Rows are points. Each copy is the shape, with its points in the same order, turned, moved and blurred by noise. Is it also mirrored, or only turned?

Shape (9 x 3)
[[ 0.05 -0.14 -0.12]
 [-0.49  0.14 -0.12]
 [ 0.25 -0.16  0.36]
 [-0.69  0.20 -0.33]
 [ 0.21 -0.21 -0.15]
 [-0.61  0.46 -0.13]
 [ 0.43 -0.04  0.04]
 [ 0.63 -0.66 -0.20]
 [ 0.69 -0.18 -0.28]]
Copy 1 (9 x 3)
[[ 0.19 -0.01 -0.12]
 [-0.48 -0.13 -0.02]
 [ 0.47 -0.24  0.13]
 [-0.66 -0.03 -0.16]
 [ 0.25 -0.02 -0.17]
 [-0.63 -0.01  0.26]
 [ 0.47  0.16 -0.10]
 [ 0.75 -0.03 -0.62]
 [ 0.60  0.31 -0.26]]
Copy 1 is: only turned
Copy 2 (9 x 3)
[[ 0.13  0.16  0.00]
 [-0.51  0.11  0.05]
 [ 0.34  0.18  0.41]
 [-0.78  0.13 -0.26]
 [ 0.26  0.02 -0.11]
 [-0.72  0.39 -0.02]
 [ 0.50  0.29 -0.01]
 [ 0.90 -0.24 -0.20]
 [ 0.66  0.28 -0.35]]
Copy 2 is: only turned

Shape (12 x 6)
[[-0.27  0.09  0.37  0.45 -0.01  0.31]
 [-0.38 -0.52  0.13 -0.26  0.33  0.59]
 [-0.60 -0.04 -0.10  0.52  0.20 -0.07]
 [-0.37  0.16  0.12 -0.14 -0.37  0.10]
 [ 0.45 -0.36 -0.13  0.26 -0.03 -0.39]
 [-0.27  0.14 -0.24 -0.52  0.37  0.27]
 [ 0.03 -0.62 -0.14  0.53 -0.06 -0.44]
 [ 0.10  0.04  0.18 -0.05  0.04 -0.31]
 [-0.45 -0.35 -0.80 -0.50  0.04  0.55]
 [ 0.34 -0.09 -0.56  0.54  0.02 -0.21]
 [-0.24 -0.05 -0.09 -0.55 -0.63  0.33]
 [ 0.35  0.19 -0.01  0.26 -0.73 -0.66]]
Copy 1 (12 x 6)
[[-0.42 -0.15  0.05  0.08 -0.35  0.44]
 [-0.39 -0.45  0.19 -0.35  0.51  0.32]
 [-0.62 -0.17 -0.48  0.20 -0.16  0.11]
 [-0.21 -0.25 -0.04 -0.45 -0.42  0.06]
 [ 0.51 -0.33 -0.13  0.48 -0.16 -0.03]
 [-0.09  0.17 -0.04 -0.56  0.37 -0.03]
 [ 0.08 -0.65 -0.39  0.64 -0.16 -0.08]
 [ 0.09 -0.08  0.14  0.16 -0.28 -0.24]
 [-0.02 -0.35 -0.61 -0.81  0.59  0.19]
 [ 0.39 -0.05 -0.62  0.51 -0.13  0.25]
 [ 0.17 -0.38 -0.07 -0.90 -0.34  0.13]
 [ 0.53 -0.24 -0.29  0.23 -0.99 -0.21]]
Copy 1 is: only turned
Copy 2 (12 x 6)
[[-0.38  0.46 -0.02  0.22  0.05  0.36]
 [-0.24 -0.22 -0.24 -0.05  0.79  0.19]
 [-0.27  0.31 -0.43  0.49  0.10 -0.24]
 [-0.53  0.01 -0.08 -0.15 -0.26  0.03]
 [ 0.63 -0.20  0.03  0.13 -0.22 -0.12]
 [-0.34  0.13 -0.40 -0.56  0.54 -0.20]
 [ 0.41 -0.28 -0.13  0.57 -0.17 -0.22]
 [ 0.11  0.18  0.32 -0.12 -0.08 -0.32]
 [-0.26 -0.43 -1.04 -0.42  0.42 -0.15]
 [ 0.64  0.17 -0.53  0.24 -0.29 -0.13]
 [-0.52 -0.52 -0.06 -0.53 -0.21  0.14]
 [ 0.33  0.08  0.20 -0.10 -0.94 -0.19]]
Copy 2 is: only turned
Copy 3 (12 x 6)
[[-0.15  0.28  0.15  0.46  0.00  0.20]
 [-0.28 -0.38 -0.11 -0.05  0.28  0.76]
 [-0.54  0.05 -0.06  0.30  0.32 -0.18]
 [-0.15  0.06  0.00 -0.12 -0.34  0.05]
 [ 0.53 -0.50 -0.17  0.41  0.26 -0.34]
 [-0.01  0.03 -0.35 -0.58  0.25  0.38]
 [ 0.02 -0.59 -0.14  0.59  0.24 -0.41]
 [ 0.34 -0.09  0.13 -0.08  0.11 -0.13]
 [-0.36 -0.32 -1.00 -0.44  0.06  0.44]
 [ 0.29 -0.06 -0.60  0.50  0.40 -0.44]
 [ 0.02 -0.15 -0.42 -0.38 -0.65  0.33]
 [ 0.58  0.01 -0.06  0.31 -0.43 -0.78]]
Copy 3 is: only turned
Copy 4 (12 x 6)
[[-0.48 -0.24  0.12  0.38  0.05  0.41]
 [-0.74 -0.15 -0.24 -0.58  0.28  0.29]
 [-0.76 -0.14 -0.28  0.39 -0.10 -0.13]
 [-0.43  0.07  0.31 -0.01 -0.44  0.15]
 [ 0.35 -0.42 -0.29  0.02 -0.13 -0.28]
 [-0.49  0.63 -0.25 -0.41  0.03 -0.04]
 [-0.08 -0.71 -0.45  0.13 -0.25 -0.32]
 [-0.01 -0.03  0.17  0.00  0.02 -0.27]
 [-0.62  0.37 -0.65 -0.72 -0.51  0.31]
 [ 0.23 -0.16 -0.65  0.37 -0.27 -0.07]
 [-0.32  0.13  0.29 -0.52 -0.65  0.34]
 [ 0.44 -0.25  0.36  0.43 -0.73 -0.28]]
Copy 4 is: only turned

Shape (15 x 9)
[[-0.04  0.99  0.34 -0.41 -0.32 -0.15  0.48 -0.33 -0.13]
 [-0.81  0.18 -0.19 -0.11  0.18 -0.06  0.11  0.03  0.52]
 [-0.34  0.15 -0.30 -0.35  0.29 -0.39  0.08  0.18  0.04]
 [-0.14  0.20  0.51 -0.40  0.70 -0.19 -0.11  0.13 -0.14]
 [ 0.29  0.51  0.03 -0.56  0.21 -0.58 -0.29  0.08 -0.28]
 [-0.20  0.59  0.09  0.02 -0.30 -0.12 -0.21 -0.03 -0.98]
 [-0.30 -0.06  0.32  0.00 -0.39  0.44  0.28 -0.20  0.38]
 [ 0.05 -0.27 -0.76  0.20  0.14 -0.60  0.48  0.04 -0.02]
 [ 0.31 -0.10 -0.44 -0.08  0.30 -0.05 -0.40  0.62 -0.37]
 [ 0.51  0.32  0.06 -0.49 -0.21 -0.02  0.02  0.09  0.07]
 [ 0.03  0.30 -0.11  0.30 -0.24 -0.50  0.52  0.17 -0.54]
 [-0.23  0.31 -0.69  0.25  1.00 -0.40  0.15 -0.02 -0.42]
 [ 0.16  0.17 -0.04 -0.04  0.05  0.00  0.66 -0.48 -0.31]
 [ 0.48 -0.25 -0.04 -0.09 -0.21 -0.08 -0.24 -0.10  0.88]
 [-0.20 -0.36 -0.42 -0.33 -0.10  0.03 -0.27  0.02 -0.12]]
Copy 1 (15 x 9)
[[-0.64  0.33 -0.18 -0.28 -0.71 -0.48  0.44 -0.07 -0.54]
 [-1.06  0.05  0.04  0.59  0.01 -0.25 -0.30  0.14  0.16]
 [-0.60 -0.06 -0.06  0.36  0.26 -0.58 -0.23  0.26 -0.28]
 [-0.44 -0.09  0.62 -0.10  0.39 -0.65  0.20  0.16 -0.15]
 [-0.24  0.10 -0.11 -0.32  0.31 -0.69  0.17  0.56 -0.56]
 [-0.42 -0.33  0.07 -0.12 -0.23  0.13  0.27  0.29 -1.08]
 [-0.48  0.08  0.15  0.06 -0.46  0.27 -0.19 -0.27  0.33]
 [-0.17 -0.36 -0.84  0.70  0.35 -0.40 -0.10  0.01 -0.15]
 [ 0.24  0.10  0.05  0.29  0.67 -0.04 -0.25  0.48 -0.60]
 [ 0.00  0.51 -0.17 -0.33 -0.11 -0.30 -0.10  0.21 -0.24]
 [-0.03 -0.38 -0.38  0.45 -0.27 -0.29  0.36  0.04 -0.70]
 [-0.61 -0.27 -0.31  0.69  1.00 -0.43  0.48  0.04 -0.55]
 [-0.31 -0.18 -0.40 -0.02 -0.07 -0.21  0.32 -0.60 -0.28]
 [-0.08  0.34 -0.39 -0.16  0.08  0.02 -0.30  0.35  0.66]
 [-0.31 -0.22 -0.12  0.01  0.33  0.09 -0.66  0.10 -0.34]]
Copy 1 is: mirrored
Copy 2 (15 x 9)
[[ 0.27  1.02 -0.36 -0.40 -0.29  0.19  0.36 -0.16 -0.04]
 [-0.69  0.11 -0.39  0.14  0.25  0.23  0.34  0.41  0.31]
 [-0.35 -0.04 -0.38 -0.34  0.37 -0.03  0.04  0.30 -0.21]
 [-0.32  0.21  0.08 -0.37  0.72  0.14  0.30 -0.24 -0.33]
 [ 0.03  0.47 -0.09 -0.75  0.40 -0.32 -0.35  0.00 -0.31]
 [ 0.18  0.60  0.08  0.01 -0.18 -0.19 -0.02  0.15 -0.91]
 [-0.10  0.09  0.15  0.14 -0.22  0.62  0.37  0.08  0.44]
 [ 0.17 -0.67 -0.76 -0.11  0.03 -0.45  0.01  0.25  0.08]
 [ 0.26 -0.36  0.04 -0.17  0.74 -0.10 -0.54  0.44 -0.39]
 [ 0.39  0.27  0.10 -0.50  0.10  0.28 -0.30  0.11  0.20]
 [ 0.59  0.05 -0.34 -0.06 -0.11 -0.49  0.28  0.25 -0.41]
 [-0.12 -0.21 -0.97  0.22  0.81 -0.26  0.01  0.08 -0.60]
 [ 0.46 -0.11 -0.48 -0.05 -0.17  0.24  0.20 -0.42 -0.13]
 [ 0.05 -0.13  0.20 -0.13  0.21  0.01 -0.44  0.05  0.96]
 [-0.35 -0.38  0.04 -0.22 -0.04  0.17 -0.40  0.35 -0.17]]
Copy 2 is: only turned
Copy 3 (15 x 9)
[[ 0.51  0.97  0.27 -0.14  0.13 -0.77  0.00 -0.09  0.37]
 [-0.37  0.09 -0.03  0.17 -0.19 -0.06  0.28 -0.17  0.79]
 [-0.12 -0.15 -0.29 -0.14  0.21 -0.38  0.12 -0.10  0.50]
 [ 0.02 -0.30  0.49 -0.09  0.64 -0.39 -0.18 -0.27  0.49]
 [ 0.21  0.00 -0.20 -0.28  0.56 -0.77 -0.58 -0.14  0.27]
 [-0.25  0.63  0.10 -0.01  0.54 -0.62 -0.26  0.25 -0.46]
 [ 0.22  0.42  0.43  0.07 -0.45  0.31  0.09 -0.17  0.20]
 [ 0.27 -0.50 -0.68  0.16 -0.18 -0.41  0.46  0.18 -0.01]
 [ 0.07 -0.47 -0.43 -0.07  0.60  0.07 -0.42  0.39 -0.03]
 [ 0.66  0.26 -0.09 -0.29  0.16 -0.16 -0.48 -0.03  0.20]
 [ 0.21  0.13 -0.06 -0.02  0.02 -0.77  0.22  0.60 -0.25]
 [-0.11 -0.43 -0.49  0.58  0.79 -0.61  0.44  0.13  0.27]
 [ 0.66  0.27  0.05  0.19  0.16 -0.37  0.41 -0.15 -0.15]
 [ 0.60 -0.23 -0.21  0.15 -0.57  0.23 -0.66 -0.34  0.38]
 [-0.18 -0.10 -0.43 -0.19  0.07  0.20 -0.10 -0.25 -0.07]]
Copy 3 is: only turned

Shape (16 x 12)
[[-0.11 -0.35  0.37 -0.24  0.23  0.01  0.30 -0.54  0.36 -0.22 -0.39  0.46]
 [ 0.24  0.34  0.08  0.17 -0.53 -0.03  0.46  0.16 -0.09 -0.30  0.27 -0.45]
 [ 0.18  0.31 -0.46 -0.07  0.31 -0.62  0.04  0.34  0.48 -0.30  0.54 -0.21]
 [ 0.43  0.53  0.42 -0.30 -0.52  0.34 -0.31 -0.34 -0.01  0.15  0.40 -0.16]
 [ 0.01 -0.04  0.10 -0.49 -0.20  0.21  0.28 -0.49  0.85  0.09  0.36  0.21]
 [-0.23 -0.32  0.48  0.09 -0.25 -0.18 -0.02 -0.42 -0.28  0.28  0.23 -0.44]
 [-0.05  0.52 -0.13  0.06  0.34 -0.67  0.26 -0.25  0.06 -0.04 -0.29  0.47]
 [ 0.45 -0.70  0.19  0.09 -0.27 -0.25 -0.15  0.21  0.80 -0.05  0.05  0.17]
 [-0.19  0.43 -0.28 -0.15  0.11 -0.27 -0.45 -0.03  0.34 -0.38 -0.07  0.64]
 [ 0.54 -0.63 -0.10 -0.86  0.49 -0.08 -0.39  0.09 -0.08 -0.13 -0.23  0.09]
 [-0.21 -0.29  0.37 -0.20  0.47  0.50  0.03  0.10  0.33  0.67 -0.29  0.30]
 [-0.08  0.19 -0.61  0.14  0.30 -0.26 -0.17  0.21  0.00  0.07  0.20 -0.54]
 [ 0.52  0.50  0.37  0.26 -0.54  0.37  0.24 -0.09 -0.33 -0.12 -0.04  0.03]
 [-0.13  0.32 -0.56 -0.75 -0.57 -0.40  0.10 -0.79  0.07  0.25  0.18  0.46]
 [ 0.61  0.24 -0.23  0.11  0.47  0.52  0.09  0.32  0.36 -0.31  0.85  0.28]
 [ 0.56  0.51  0.07 -0.13 -0.16  0.49 -0.02 -0.85  0.14 -0.21  0.16  0.11]]
Copy 1 (16 x 12)
[[-0.11 -0.40  0.09 -0.44  0.19  0.56  0.49 -0.76 -0.06  0.31 -0.01  0.31]
 [ 0.25 -0.08  0.01 -0.31 -0.22 -0.36  0.43  0.14  0.24 -0.11  0.17 -0.65]
 [ 0.32  0.58 -0.13 -0.28  0.63  0.14  0.40  0.52  0.50  0.20  0.17  0.03]
 [-0.20  0.15  0.63 -0.52 -0.22 -0.43 -0.35 -0.22  0.13 -0.24  0.17 -0.10]
 [-0.30  0.01  0.22 -0.83  0.20  0.40  0.17 -0.55  0.45  0.22  0.67  0.09]
 [-0.44 -0.14  0.54  0.19  0.02 -0.11  0.23 -0.34 -0.18  0.51  0.13 -0.57]
 [ 0.16  0.14 -0.25 -0.27  0.54 -0.32  0.73 -0.47 -0.02  0.29 -0.11  0.57]
 [ 0.28 -0.17  0.01  0.14 -0.07  0.63 -0.20 -0.27  0.76  0.52  0.20  0.12]
 [-0.27  0.41 -0.30 -0.21  0.24 -0.04  0.40 -0.09  0.19 -0.09 -0.03  0.84]
 [ 0.23 -0.17  0.39 -0.27  0.22  0.76 -0.26  0.36 -0.45  0.48 -0.06  0.63]
 [-0.54 -0.90  0.30 -0.47  0.65  0.23 -0.09 -0.23  0.26  0.47 -0.01  0.44]
 [-0.24  0.23 -0.35 -0.27  0.62 -0.11  0.12  0.58  0.04  0.27 -0.13 -0.36]
 [ 0.25 -0.38  0.17 -0.35 -0.29 -0.59 -0.03 -0.34  0.03 -0.45  0.00 -0.23]
 [-0.25  0.56 -0.16 -0.72 -0.04 -0.23  0.13 -0.53 -0.37  0.46  0.96  0.42]
 [ 0.28 -0.17  0.15 -0.41  0.75  0.24 -0.05  0.33  0.64 -0.74  0.39  0.12]
 [ 0.02  0.19  0.26 -0.72  0.10 -0.02 -0.27 -0.69 -0.15 -0.59  0.17 -0.01]]
Copy 1 is: mirrored
Copy 2 (16 x 12)
[[-0.64 -0.37  0.31  0.07 -0.04 -0.14  0.21 -0.53 -0.13 -0.30 -0.44  0.20]
 [ 0.28 -0.03 -0.18 -0.06 -0.12  0.05  0.52  0.62  0.01 -0.03  0.12 -0.34]
 [-0.06  0.12 -0.31 -0.81  0.71 -0.43 -0.05  0.60  0.11 -0.20 -0.03  0.05]
 [ 0.60 -0.15  0.11 -0.50 -0.34 -0.17  0.22 -0.40 -0.02  0.43  0.33 -0.42]
 [-0.39 -0.58 -0.41 -0.47  0.01 -0.39  0.41 -0.48  0.20  0.23  0.01 -0.07]
 [-0.34  0.00  0.59  0.31 -0.09 -0.34  0.09 -0.03  0.00  0.18  0.40 -0.59]
 [-0.27  0.54  0.03 -0.23  0.29 -0.34  0.20 -0.05 -0.05  0.00 -0.79 -0.04]
 [-0.29 -0.73  0.03 -0.04 -0.06 -0.68  0.00  0.40  0.04  0.16  0.07  0.56]
 [-0.27  0.22 -0.07 -0.82 -0.14 -0.16 -0.33  0.02 -0.07  0.21 -0.48  0.22]
 [-0.07 -0.91  0.21 -0.42  0.54 -0.31 -0.63 -0.22 -0.73 -0.36 -0.15  0.08]
 [-0.29 -0.60  0.29  0.25  0.47  0.10 -0.31 -0.54  0.37  0.40 -0.31  0.09]
 [-0.04  0.25 -0.27 -0.19  0.47 -0.26 -0.56  0.40  0.06 -0.17  0.00 -0.49]
 [ 0.69 -0.02 -0.01  0.11 -0.36  0.25  0.47  0.02 -0.20  0.21 -0.01 -0.04]
 [-0.60  0.02 -0.52 -0.57 -0.24 -0.59  0.19 -0.26 -0.45  0.49 -0.44 -0.82]
 [ 0.26  0.01 -0.49 -0.58  0.64  0.09  0.08 -0.20 -0.06 -0.02  0.46  0.67]
 [ 0.49 -0.02 -0.34 -0.42 -0.48 -0.22  0.29 -0.80 -0.15 -0.05 -0.01  0.00]]
Copy 2 is: only turned
Copy 3 (16 x 12)
[[-0.38 -0.19  0.22 -0.18  0.13 -0.13 -0.16 -0.21  0.59  0.05  0.45  0.43]
 [ 0.06 -0.17 -0.10  0.22 -0.40  0.18 -0.04 -0.28 -0.50 -0.11 -0.08 -0.63]
 [ 0.34  0.09 -0.39  0.35  0.23 -0.52 -0.47  0.29 -0.28 -0.37  0.23 -0.69]
 [-0.17  0.66  0.37 -0.38 -0.40  0.21 -0.17 -0.02 -0.54  0.43 -0.14 -0.46]
 [-0.34  0.27 -0.04 -0.37 -0.09 -0.15 -0.31  0.13  0.26  0.53  0.67 -0.44]
 [-0.31 -0.24  0.63  0.18  0.29  0.23 -0.54  0.02 -0.25  0.40 -0.33 -0.16]
 [-0.05  0.31 -0.41  0.46  0.29 -0.64  0.04 -0.12  0.05 -0.07 -0.07  0.34]
 [ 0.41 -0.13  0.24 -0.06 -0.58 -0.28 -0.69  0.24  0.68  0.01  0.13 -0.24]
 [-0.27  0.67 -0.45  0.06 -0.05 -0.32 -0.57  0.19  0.15 -0.42  0.20  0.24]
 [ 0.63  0.01  0.21 -0.78  0.41 -0.18 -0.68  0.42 -0.14 -0.02  0.23  0.44]
 [-0.04  0.21  0.29 -0.36  0.43  0.29  0.18  0.63  0.68  0.35  0.01  0.13]
 [ 0.29  0.29 -0.34  0.38  0.65  0.03 -0.56  0.21 -0.24 -0.24 -0.35 -0.58]
 [ 0.08  0.41  0.13  0.10 -0.59  0.44  0.15 -0.36 -0.36  0.10 -0.27 -0.14]
 [-0.52  0.21 -0.77 -0.06  0.15 -0.42 -0.65 -0.23 -0.36  0.90  0.22  0.05]
 [ 0.69  0.62  0.11  0.24 -0.17  0.24 -0.07  0.45 -0.20 -0.35  0.80 -0.55]
 [-0.05  0.86  0.16 -0.23 -0.19  0.16 -0.20 -0.66 -0.23  0.36  0.37 -0.21]]
Copy 3 is: only turned
